Each row is a point. The points of each table are mixes of a few directions, plus a little noise. Count the directions of each table, and those that both share. Where both have some left over, give the other angles between the two spaces (their principal angles), to ten degrees, smallest first.

First (7 x 2):
[[ -1.2  -2.0]
 [-13.7 -21.3]
 [  8.3  13.1]
 [-14.0 -22.0]
 [ 10.6  17.0]
 [ 26.1  41.3]
 [-16.5 -25.9]]
Second, 7 rows:
[[ -7.7 -12.0]
 [ 18.6  29.4]
 [ 21.0  33.0]
 [ -7.2 -11.0]
 [-19.3 -30.4]
 [-13.8 -22.2]
 [  8.2  13.0]]
Directions: first 1, second 1, shared 1

First:
[[ 22.9   1.8  42.3 -11.7]
 [-12.2 -25.3   9.5 -21.6]
 [ -2.0   2.4 -34.8  14.0]
 [ -9.3  27.1  15.9  12.1]
 [  0.6  -5.7 -33.7   8.2]]
Second, 5 rows:
[[-33.7  -2.5 -17.0  -2.8]
 [ -1.7  -9.8  25.8 -41.9]
 [ -8.2  -2.5 -35.6  19.8]
 [ 18.1  10.3  15.2  17.6]
 [ 25.4   4.1  11.2   7.6]]
Directions: first 3, second 3, shared 2; angles 30

First, 10 rows:
[[-14.8 -20.0 -13.7 -54.4 -13.0   9.6 -47.8 -13.2  39.7]
 [  7.7  13.0   5.4  -2.5 -37.3  16.3  27.6  17.1 -22.7]
 [ 10.9  10.8  -0.7   6.1 -18.2  10.7  22.3  14.9 -18.5]
 [-11.1 -20.7  14.9  -5.1  12.7 -36.4   3.5 -14.6  -5.6]
 [  3.2  13.3   2.7  12.0  26.9   5.4  -5.3  -1.8   7.1]
 [ 11.4  19.1  14.3   5.1  19.8   0.5  19.6   7.7 -13.7]
 [-12.7 -14.8  10.4   5.9   9.9 -25.1  -2.4 -14.2   0.2]
 [ 25.7 -14.5 -40.5   2.7 -35.4   6.4  18.9  25.6 -20.9]
 [-18.3  41.7  27.5  23.8  18.2  35.8 -18.6 -11.2  23.9]
 [ -1.9 -27.8 -20.5   6.0  16.7 -23.4 -17.8 -10.3  10.6]]
Second, 7 rows:
[[ 20.9  -7.4   8.8   1.4   1.3   7.3 -13.3  -2.7  -2.4]
 [  8.2 -25.4   0.9   4.7  -6.5 -15.7 -21.7  26.8   5.4]
 [ 26.4  10.6  42.3   7.6   6.5  -4.6   6.0 -14.9   6.9]
 [-64.0  23.8 -57.5 -20.2   8.2  26.6  50.4 -13.8 -15.3]
 [-24.7  10.7  -3.1  -1.0   0.9 -10.4  23.0   2.7   4.6]
 [ 17.9  15.3  16.8  10.3 -14.6 -17.8 -30.3 -11.1   8.2]
 [ 14.8 -27.6  -8.3  -3.4   4.3  14.3 -13.7  13.2  -7.5]]
Directions: first 5, second 4, shared 0; angles 30, 60, 60, 80

First (11 x 12):
[[ -3.4  -7.1  19.8  -0.5  -7.5 -28.8   3.6  -8.7 -15.3   5.4  17.6   3.4]
 [  3.2   6.4 -18.6   0.5   7.6  27.4  -2.8   8.4  14.5  -5.6 -16.2  -3.7]
 [  6.9  15.4 -45.0   1.1  17.9  66.4  -6.6  20.0  35.8 -12.5 -39.7  -7.9]
 [ -3.2  -6.9  20.9  -0.9  -8.1 -30.2   2.8  -9.3 -16.0   5.8  18.3   3.5]
 [ -7.8 -17.1  50.5  -1.7 -19.8 -74.0   8.0 -22.4 -39.5  14.2  44.8   8.9]
 [  6.8  14.5 -42.8   1.3  17.3  62.9  -6.2  18.9  33.3 -12.0 -37.7  -7.1]
 [ -4.7 -10.6  30.7  -0.7 -12.5 -45.7   4.6 -13.6 -24.5   8.8  27.5   5.6]
 [  2.2   5.1 -15.2   0.4   5.7  22.3  -2.3   6.1  12.2  -3.8 -13.6  -3.0]
 [  1.4   4.8 -13.1   0.4   4.9  20.0  -2.1   5.6  10.5  -4.2 -11.9  -2.3]
 [ -4.4  -8.1  24.3  -0.6  -9.3 -36.3   3.5 -10.3 -19.2   6.8  21.9   4.0]
 [  1.8   4.2 -11.2   0.5   4.8  16.7  -1.4   5.2   8.9  -3.1 -10.3  -2.0]]
Second (10 x 12):
[[ -8.4  -3.6  -3.7  -8.3   6.4   5.3 -10.9  -9.5   0.9  -1.0  17.8  -3.2]
 [-14.1   1.0  -4.5 -20.5 -12.7   0.6 -19.8 -14.3  -1.3   7.4   0.8  29.0]
 [-56.7 -35.3 -45.8  10.2  11.6 -10.2  23.3 -34.1  -1.5   5.9  24.6  19.0]
 [-18.9 -18.1 -27.1  41.5  -5.1 -26.0  61.6   2.9  -5.6   6.8 -34.1  17.7]
 [ 18.5   9.7  16.5  -9.0   7.6  11.5 -19.0   7.2   2.9  -6.8  12.7 -22.5]
 [ 29.7  14.8  23.5  -2.9   4.6   9.5 -13.3  17.6   2.4  -6.9   0.9 -26.1]
 [  8.8   4.0   1.6  15.2 -13.6 -12.0  22.8  12.2  -3.0   4.7 -33.4  13.2]
 [ 24.4  28.8  34.8 -54.5 -11.3  25.6 -75.5  -0.9   3.8  -0.9  19.4   3.8]
 [ -1.8  -2.1  -1.9   1.5   3.4  -0.1   1.9  -1.2   0.0  -1.3   4.2  -4.1]
 [ 18.7   0.9   5.6  27.1   9.6  -4.3  28.5  19.5  -0.4  -6.4 -12.5 -26.7]]
Directions: first 1, second 3, shared 0; angles 80

First:
[[ 11.0 -23.9  10.5  -7.8 -20.7   8.7  -5.3 -37.9 -17.2 -22.3 -13.1 -50.0
   11.2   5.4   8.9   0.9 -15.5  -6.3]
 [ -5.3  -4.0   3.1  11.9   1.9   0.2  -3.3  -1.4  -5.7   4.5 -35.1   4.3
    0.7  22.5  12.7  -2.8   8.5 -14.3]
 [ -7.6  11.7  20.8  -7.2 -12.7   0.7 -28.4 -21.4 -13.7 -33.6 -20.2 -18.0
    8.8  -8.6  -4.6  22.0 -18.1  -8.8]
 [-14.6  18.3  -1.2   1.2  36.3 -15.6  19.9  27.7  14.8  27.3  58.4  54.0
  -16.7  10.9   1.3 -33.8  12.4  29.6]
 [ -9.3  23.5 -18.8  -9.6  27.3 -10.6  19.1  40.8  26.6  26.3  38.0  44.0
    0.3 -15.7  11.6 -13.0  12.6  30.9]
 [  9.0 -10.0  -6.2  -3.1 -25.1  11.3 -13.3 -11.0  -4.9 -16.9 -51.7 -36.3
   17.6 -13.3   4.9  29.1  -6.0 -19.3]
 [ 21.2 -16.6 -15.5   7.3 -27.5  13.3  -2.4  -1.1  -0.8  -1.5 -20.9 -22.8
   -4.1 -18.7 -26.7  25.3  -0.3 -25.1]
 [  4.6 -15.3   3.8  -5.8  -3.9   2.5   3.9 -20.2  -7.6  -6.3  -2.1 -26.1
    7.9   9.5  15.9 -10.6  -5.4   3.5]
 [ -9.2  14.9   1.3  11.6  23.3 -10.7  10.2  24.5   8.7  21.3  45.4  51.2
  -25.2   7.8 -22.5 -19.4  11.5   8.7]]
Second (8 x 18):
[[  2.4  -4.6   0.1  -0.7  -1.3   1.0   2.0  -3.9  -1.3  -0.6   4.0  -5.1
    0.0   1.3  -0.7  -2.9  -1.1   0.9]
 [ -5.1   9.0  -0.2   1.0   3.1  -1.8  -4.8   8.1   3.0   0.0  -7.7  10.6
    0.6  -2.4   0.6   5.5   1.9  -1.5]
 [ 33.5 -61.9   0.9  -7.7 -19.8  12.2  31.7 -53.9 -18.5  -1.8  52.0 -70.4
   -4.4  15.3  -3.1 -38.2 -13.7   9.4]
 [-31.6  59.4  -0.5   7.4  19.1 -11.8 -30.0  50.3  17.6   1.3 -49.1  67.6
    3.7 -14.0   3.2  36.1  12.9  -9.4]
 [-12.7  24.6  -0.1   3.2   7.6  -4.9 -12.3  20.9   7.3   0.8 -20.0  28.2
    1.6  -5.6   1.4  14.6   5.5  -4.3]
 [ 26.5 -49.6   0.8  -6.9 -15.8   9.9  25.0 -42.6 -15.3  -1.8  41.4 -56.7
   -3.6  12.2  -2.6 -30.4 -10.6   8.0]
 [ -8.2  15.5   0.3   2.2   4.8  -3.1  -7.8  13.3   5.3   0.0 -12.3  17.5
    0.3  -4.1   0.4   9.1   3.1  -2.3]
 [ -4.5   8.4   0.2   1.2   2.8  -2.1  -4.1   7.4   2.3   0.3  -7.6   9.2
    0.5  -1.8  -0.1   5.1   1.5  -1.3]]
Directions: first 5, second 1, shared 1

First:
[[ 16.0  -6.0   1.4  -8.6  22.6 -53.2 -31.0 -13.9  17.3 -28.4 -28.1  -7.9
  -27.1   6.9  18.1 -35.5  21.4  -5.4  -7.6 -15.7  28.2   3.7  -1.9 -32.2]
 [  4.8  43.7   7.1  18.3  -0.8 -15.7  30.8  20.3   1.2  36.1  21.3   2.7
   52.7  20.5  -5.2  26.6  -1.1  11.7  19.4  -6.9 -23.5  16.4  20.6   5.9]
 [-15.4  -4.5 -23.2   4.2  52.2 -35.2   5.7  30.7   1.3 -12.2 -49.7   8.2
   12.1   8.8 -33.0  33.4   3.0 -27.9   4.1  -9.3  -2.9 -14.1 -23.9   2.6]
 [  5.9  10.0  13.2  13.8 -26.3  29.6  10.4  -3.1  -8.8  36.5  33.7   8.8
   17.8  -6.7   2.7   4.2 -13.0  24.2   0.3   5.1 -14.7  13.8   9.9  11.4]
 [  4.4  -6.9  -6.1  17.4 -40.9  47.4   0.8 -27.7   1.5  -4.7  11.6  -3.6
  -13.9  -6.9   7.6 -20.3  -2.7   1.7  -6.1   3.1   2.8 -15.0   4.8  12.5]
 [ 17.3 -17.3  -6.8  -0.1  11.2 -41.6 -18.1 -14.3  10.2 -23.5 -30.8  -0.7
  -21.4  14.5  21.9 -21.7  24.9  -7.3 -10.2 -27.0  17.2 -15.5   1.0 -21.6]
 [ -9.6 -18.2 -16.3 -14.0  48.7 -44.9  -2.5  25.7  -2.4 -20.3 -45.4   6.6
   -1.9  11.3 -15.5  25.3   9.6 -25.3  -1.3 -15.2   1.0 -17.1 -19.1  -6.1]
 [-18.6  14.0   3.6   3.8 -18.8  61.6   0.5  -8.1   1.6   5.0  26.4  -8.6
   -3.2 -30.8 -27.0  -8.2 -27.9   4.7   7.4  43.1   2.2  16.7  -9.4  19.6]
 [  8.1 -22.6  14.3  -9.4 -10.9  12.3 -12.8 -10.2 -12.7  16.0  17.4  10.6
  -15.2 -14.2  15.9 -10.3  -6.2  20.8 -14.3   0.3   1.1   6.7  -0.8  -4.0]
 [ -9.7   6.8  12.8 -25.7 -36.8  40.0  15.1   0.3  -7.9  -5.0  44.2 -15.1
    1.0  -2.8  14.6   4.1  -9.5   4.4   9.0  20.4 -11.6   3.8  16.1  10.2]]
Second:
[[  0.3  18.3   6.4  -5.0  14.2 -18.1   8.8  17.5  -2.0  10.2   8.4  -3.3
   18.6   7.2  -4.2  11.3  -3.1   4.0   8.9   0.1  -6.5  14.3   3.2  -2.0]
 [-14.4 -18.3 -12.4  -3.6  -9.0  22.0  -0.3  -7.3  -0.7 -17.4 -12.3   3.0
  -13.6  -6.1  -5.1   5.4   0.6 -15.1  -3.1   5.7  -0.5 -20.8  -6.3   7.9]
 [ 77.9  60.3  18.7  78.2   8.2 -18.3   0.8  -6.4   8.2  62.0  29.3 -17.7
   34.6  13.7  -5.1 -50.2 -15.1  53.6  -0.3 -26.4  20.0  51.5   0.3   3.1]
 [-18.5 -15.3  14.4 -42.4   3.7 -28.9 -10.8   2.2  -2.6  -8.6   2.3   9.8
   -8.4  -0.9  23.9   8.9  13.3   0.1  -1.0   2.5  -6.1   3.8  14.0 -24.3]
 [-30.1 -16.2  -1.7 -35.3   3.1  -4.4   2.9   9.3  -3.8 -19.3  -7.3   5.5
   -5.7  -2.5   2.7  24.3   5.3 -18.1   3.2  10.5 -10.5 -12.0   2.7  -5.0]
 [ 26.7   9.1  29.3  -6.2   2.9 -43.6 -19.9 -10.7   3.0  24.9  19.1   4.5
    0.1   3.6  32.6 -27.9  10.0  33.7  -6.5 -15.4   8.5  31.2  18.3 -31.3]
 [-50.9 -43.1  -9.7 -54.3  -7.1   9.7  -3.8   0.4  -5.4 -41.6 -19.7  12.9
  -26.3 -11.0   8.5  30.2  11.9 -34.0  -2.7  16.4 -11.9 -34.1   1.3  -5.4]
 [-10.9   8.2 -26.8  24.0   1.6  40.7  24.7  15.1  -1.2 -10.4 -11.9 -10.6
   12.3   1.1 -39.5  21.9 -16.2 -24.4   9.4  10.1  -5.5 -19.7 -19.8  35.5]
 [ -4.0   5.2 -16.9  19.0  -0.3  27.5  14.0   6.4  -1.1  -5.8  -7.8  -7.1
    6.9   0.0 -24.6   9.8 -10.6 -14.0   3.8   5.5  -1.5 -12.8 -12.8  23.2]
 [  3.0  19.1  -3.0  11.5  10.6   1.3  14.4  15.9  -1.0   7.7   3.4  -7.3
   19.6   6.5 -16.4  10.6  -8.7  -1.7   8.6   1.3  -4.5   7.3  -5.3  11.3]
 [ 20.0 -27.4   2.9  13.5 -27.8  12.1 -30.2 -44.5   4.8  -2.1  -4.2   9.3
  -36.7 -11.9  26.8 -44.7   9.8  15.5 -22.5 -12.3  18.6  -8.4   2.6 -13.0]]
Directions: first 6, second 3, shared 2; angles 30

First:
[[ 10.9   5.0 -14.2  16.9  -1.3  -3.3   1.4  14.0  10.5  17.5   7.8 -14.3
    1.5  -2.8  -5.0   3.4 -14.1   3.4   8.2  -4.1 -18.4 -20.4 -42.4   2.1
    9.1   0.7 -23.4  20.9  18.3  -4.9  11.7 -12.1]
 [ -2.0  33.0 -20.5  45.9 -11.5 -24.6   1.3 -17.6  28.4   0.0  -9.9 -47.4
  -28.0 -15.7  13.4 -52.8   3.3 -15.0  12.9  20.3  37.7  -7.5  22.9  58.2
    2.7   7.4 -32.1  -4.9  -2.0 -30.3  21.2  18.1]
 [  0.6   3.9   5.8  12.5   9.2  -5.6  -5.7  -5.7  -3.0   0.7   6.9  -2.4
    3.0   4.1   1.1 -15.6   3.5  -4.8  -5.1  -3.7  -9.9   4.2  12.3 -23.3
    3.3  -4.7  -1.9  -4.8  -3.5  16.8 -12.8  -4.7]
 [ -4.9   5.3   6.1   8.5   4.0  -7.2  -4.4 -13.0  -1.7  -6.8  -0.8  -3.7
   -3.7   0.4   4.7 -20.5   8.9  -7.2  -4.0   2.5   8.4  11.0  29.9  -5.7
   -1.1  -2.0   3.2 -12.8 -11.0   7.1  -9.2   5.7]
 [-13.5 -21.3  16.5 -51.1  -7.4  19.8   4.2  -4.3 -18.6 -23.0 -14.8  35.6
    2.6   4.1   1.1  31.3  12.0   5.9  -7.4   2.8  24.6  21.7  30.1  10.8
  -16.5   3.4  40.0 -18.0 -17.3  -6.1  -4.4  16.5]
 [-10.5  26.7 -19.4  24.9 -23.1 -16.3   7.3 -21.8  26.3 -11.5 -22.8 -38.9
  -35.7 -19.2  16.3 -40.9   7.8 -12.1  14.3  28.1  64.2  -0.2  38.1  88.1
   -6.7  13.2 -19.4 -12.5  -8.8 -49.0  29.9  32.2]
 [  7.8 -15.4   7.9 -12.5  11.8   9.5  -2.9  16.0 -13.2   9.7  13.2  20.0
   20.6   9.9 -10.5  26.7  -7.3   8.7  -5.4 -16.3 -37.3  -4.0 -30.7 -46.1
    4.3  -6.7   7.3  11.0   9.6  24.7 -13.0 -19.3]
 [ -6.5 -42.4  20.1 -79.4  -3.7  37.8   6.6  18.1 -31.4 -14.1  -5.8  61.2
   22.2  12.3 -12.1  77.4   0.5  20.0 -10.0 -11.3  -6.8  13.9 -14.4 -17.9
  -15.4   0.5  50.3  -0.6  -3.9   4.1  -7.0  -0.5]
 [ 13.1   5.7  -6.4  27.0  11.1  -8.2  -4.1  10.8   5.6  19.5  17.1 -12.9
    8.7   2.8  -5.6  -7.6 -11.9   0.3   1.5 -10.9 -35.7 -17.1 -35.3 -31.3
   13.7  -5.5 -22.2  17.4  15.6  17.6  -4.2 -21.1]
 [  5.2  -2.4   4.1   7.6  10.4  -2.4  -4.5   4.7  -4.5   7.5  10.8   2.8
    9.6   5.2  -3.7  -1.4  -3.3   0.4  -4.3  -9.1 -25.2  -2.1 -10.3 -34.2
    6.8  -6.1  -2.9   4.1   4.1  20.1 -11.0 -12.8]]
Second (10 x 32):
[[ 24.0  19.0 -17.1  39.2  33.9 -15.2 -21.9  -4.0 -16.7  16.9  19.6   1.9
   14.5  -3.7 -21.2  -4.7  -1.2   3.1   2.2  -9.8 -25.1  -6.6 -38.0 -17.1
    8.7  -8.6 -20.9   9.9   1.3  40.8  -9.0 -11.0]
 [ 22.4 -41.2 -19.5 -13.9  -9.8   0.4  15.1 -22.6 -18.0 -20.1  12.0  35.6
    6.9   3.8 -39.6   4.4  -6.5 -11.8  14.3   1.2   4.3 -29.9 -16.1  23.1
  -16.1   8.0  23.7   5.8  -6.2 -33.5 -12.1  43.4]
 [ 11.5  -1.4 -19.8  23.4  -8.2 -15.5   7.1 -24.7   4.8  -9.3   3.1  -8.6
  -10.3  -6.2 -13.7 -33.8  -0.7 -15.8  13.9  11.0  18.4 -18.8   7.8  35.2
   -5.5   6.3  -6.9  -1.4  -6.5 -27.8   0.3  30.6]
 [ -1.6  24.4 -12.3   8.5  -0.6  -1.4  -4.6   9.8   9.0  10.2 -10.9 -16.8
   -9.2 -12.7   8.0   9.9  -0.3   9.6   5.4   6.5  18.5   2.8 -18.1  39.2
    3.4   3.5 -19.0   5.0   6.0  -4.2  25.8  -5.4]
 [  8.0 -25.5   3.2  37.9 -15.9 -22.9  19.8 -20.3  23.8  -2.5  25.9 -25.0
   -2.6  16.2  -4.0 -74.8 -13.0 -34.9   4.6  -2.7 -37.9 -37.3  24.1 -55.3
    9.4  -0.4 -10.0   5.8   7.0 -21.5 -33.0   9.1]
 [-11.4  35.0   1.1  -1.0  18.8  -1.4 -22.4 -10.9 -15.6  -8.8 -19.9   5.6
   -7.2 -14.4  10.1  11.2  24.1  12.0  -5.9  11.2  45.3  40.8  30.1  41.3
   -7.5  -1.9   4.7 -24.3 -22.2  24.8  12.0   5.7]
 [-37.5  16.6  22.4 -18.3 -32.7  11.0  13.8  22.7  40.5   3.4 -28.1 -42.1
  -25.3  -2.2  52.0  -5.7   0.7   3.7  -7.1  10.8  24.2  18.0  37.9  14.9
    5.7   7.1 -10.0  -7.3  10.2 -28.0  27.3 -19.6]
 [ 13.8  -2.5  -3.1 -12.6  23.3  12.1 -13.2  17.9 -24.2  13.7   9.8  28.1
   22.5   1.1 -17.7  48.4  -4.8  19.6  -3.0 -15.6 -26.5   0.8 -52.6 -19.5
    2.1  -5.7   3.9  14.2   7.5  32.9  -1.5 -19.0]
 [-24.5 -15.0  39.8 -29.3  -8.2  14.6   6.4  14.3   6.2  -2.5  -2.7   1.9
    4.8  17.7  27.4   1.1   3.4   0.0 -19.9  -9.0 -22.1  20.6  39.9 -65.8
    5.2  -6.1  19.2 -11.0   0.1  15.1 -17.2 -24.5]
 [ -4.6  -8.4   6.8 -33.8  -0.9  17.4   0.4  16.0  -9.7   0.0  -8.2  19.7
    6.8   1.6   0.2  43.1  -0.4  15.1  -3.3  -4.0   2.0   8.8 -15.8   3.7
   -4.5   1.2  15.0   2.7   2.0   2.7   7.2  -7.7]]
Directions: first 3, second 5, shared 3
